Rows are points. A path goes straight from each point to the next, and from the last back to the first. The post is the endless flat space through its rows: a point in 2 columns, a line in 3, a plane in 4, and so on, so that a path can go around it. How many times does the path go around the post? Going back the other way cancels.

Post, 2 rows:
[[  4  11 -18]
 [-13 -14  35]]
Path:
[[-46 -25 -25]
 [ 10 -34 -73]
 [ 39 -30  21]
 [ 35  59 -39]
 [-32  20  47]
 [-67  -2  45]
 [  6   8 -56]
 [  9 -33   4]
 [ 26  15  18]
 [  7  29  17]
 [-23  30  -9]
 [-37 -13 -15]
 [ 24 -22 -71]
 [ 24  -9 -14]
 [ 28 -34  -9]
 [  6 -45 -24]
 [ 13  -4 -12]
 [ -1  -3  46]
 [ -3  36  22]
 [-51  14   5]
 [-15 -11 -25]
 [ -6 -27  30]
 [ 27 -25  59]
 [  4  17  22]
 [-34   6  42]
 [-26  26 -62]
 [ -9 -16 -24]
 [  8 -26   6]
 [  9  -1  49]
 [-25  17  76]
 [-13  27 -42]]
Times around: 5

Post:
[[-20 -54 -14 -37  25  26]
 [  3  48  -6   6  15 -34]
 [  1  21  11  17 -12 -49]
 [ 63  -7  34 -10 -39 -15]
 [ 13 -16  66  25  24  14]]
Path, 17 rows:
[[ 14  38  33  44 -10 -38]
 [-15  13   1 -24 -23 -13]
 [ 16  42  26 -14   6 -45]
 [ -5 -21  36  16  24 -13]
 [ 55 -22   0   1 -33 -12]
 [  9  39 -48 -14   5  19]
 [ -4  69  20  15  -8 -36]
 [-43 -44  14 -49  -5 -31]
 [  8 -12  50  14  37 -29]
 [ 37 -62  45  18 -29 -15]
 [-22  27 -25  10  31 -12]
 [-14  20   5  -3 -36  -4]
 [  3  -4  13  63  34  30]
 [ 49  11  13  19 -16 -53]
 [-24   4  50  -2  48 -39]
 [  1 -71  -5 -82 -42 -11]
 [-11  26  18  -3  18  33]]
Times around: 1

Post, 7 rows:
[[ 37  28  -1  37  -3  -2 -38 -44]
 [ 43   7  16  22  30   5 -24  -9]
 [ 41  17  -5  12 -12   7  11  -9]
 [ -2  40  13  -8   3  -9  10 -18]
 [-25 -45   8  -4   2 -30  56 -27]
 [-34 -56  -2  21   4 -42  26   0]
 [-17 -15 -35 -22 -10   9  41  -9]]
Path:
[[-18   3  33   4  -1 -62  10 -50]
 [ -3 -60 -18  30 -34 -13 -19  -6]
 [ 24  14  13  -4 -16  21  34 -69]
 [ 26 -22 -47 -27   6  36  84 -11]
 [ 32  21  21 -17  -3 -28  67 -28]
 [-15  -1   7  31   0 -37 -50  -4]
 [-14 -32   4  43  -3  -2 -10 -35]
 [-15  10  14   2   8  -7  67  32]
 [-12  36   4 -22   1 -43  54 -44]
 [-23 -29 -12  25 -12 -37 -14 -85]
 [  8  20  13  14 -16   3 -11  -7]
 [-36 -12 -42   5  -7  -9 -36  -7]
 [ 35 -14 -42  63  17 -24 -77 -39]
 [ -6   6  30  64  33 -50 -39 -54]
 [ 54   1   3  -3  -6  53  57  16]
 [-32 -21  -5   5  -1 -12 -10 -24]
 [ 49  32 -52 -33  -7  48  -4 -21]
 [-27  64   3 -25  34 -27  14 -30]
 [-60 -32 -16   9  27   9  24  35]
 [ -5 -33  13  44 -10 -12 -46 -47]
 [-26  44  28 -92  -8 -19  59 -60]
 [ 25 -28 -13  -5  19 -30  49 -19]
 [-20   3  28  32  35 -37  27  -8]
 [-51  25   4  13  10 -16  33  -6]
 [  2   1 -45  14  27  13 -10   9]]
Times around: 0

Post (10 x 11):
[[  8   0 -10 -20  18  16 -39   5  -9   6   5]
 [ 11  39 -18   1  53  21 -30  13 -35 -10   1]
 [-37 -62 -19 -11  38  -5  35   4 -39 -14 -43]
 [-41  -8  22  -1 -22  -3  30 -10  20  20 -17]
 [-79  11   2   9 -21 -42  17  10  56  43   1]
 [ 16   8 -46 -10  14  -1 -14  20 -40   5 -25]
 [ 43  29 -16  -7  44  13 -24  24   4   2   1]
 [-47 -71  -5  20  18 -16  42  27 -31 -41 -39]
 [ 27  23 -52 -33  17   7 -20   3 -15 -35  -5]
 [-35 -16  12  19 -22 -47  31 -21  44  30  14]]
Path, 24 rows:
[[ 11 -60  14  18 -11 -22  20 -41  -8 -23   4]
 [  5   7 -10  48  20  30 -20  -1 -17 -36   8]
 [ 27  27  -5   9  14  37   1  41 -19  10  -1]
 [ 32 -15  21  14   2 -32  77 -47 -22  37 -14]
 [-73  17  22  20  25 -54  10  34  13  17 -34]
 [ -2   5 -41  14 -14 -60  -8   7  78  21  21]
 [-43 -11 -64 -29  -5  27  49  15  18 -68 -29]
 [ 47  42  21  18 -13 -12  61 -36  -2  30   5]
 [ 28  -2 -26 -57  30 -30  34  14 -16  -9 -36]
 [-49 -27   5 -47   4  -2  -6  18   3   5 -66]
 [-10 -22 -19  25 -28 -28  43 -12  66  23 -20]
 [-57  31 -35  -2 -11  42   1 -17 -36  55  -2]
 [  5   9 -90 -21  -9 -58  21  13   4   8  -2]
 [  0 -40  13 -39  -1 -36   5  42  15  20 -22]
 [ 24  45 -14 -14   1  -1  -2  -1   6 -64  -9]
 [-14 -39  -2  40 -32 -57  30 -25  20  51 -13]
 [-10  27 -54  -8  50  47 -41  28 -40  11  -4]
 [-18  39  -7  36 -32 -33 -40   3  -8  41  49]
 [ 12 -85   8 -28  13 -17   7 -16 -18 -46   1]
 [ -9  -6  58  -5   2   9  23 -16  -8 -10 -51]
 [-20   3  16  54  47  40   1   5   0   2 -24]
 [  7 -47   7   8  -7  -1  58 -16   2 -17 -11]
 [-35 -19  22 -35   7  15  51 -16 -17  29 -42]
 [-18 -46 -64 -26 -26 -47   6  23 -70 -70 -36]]
Times around: 5
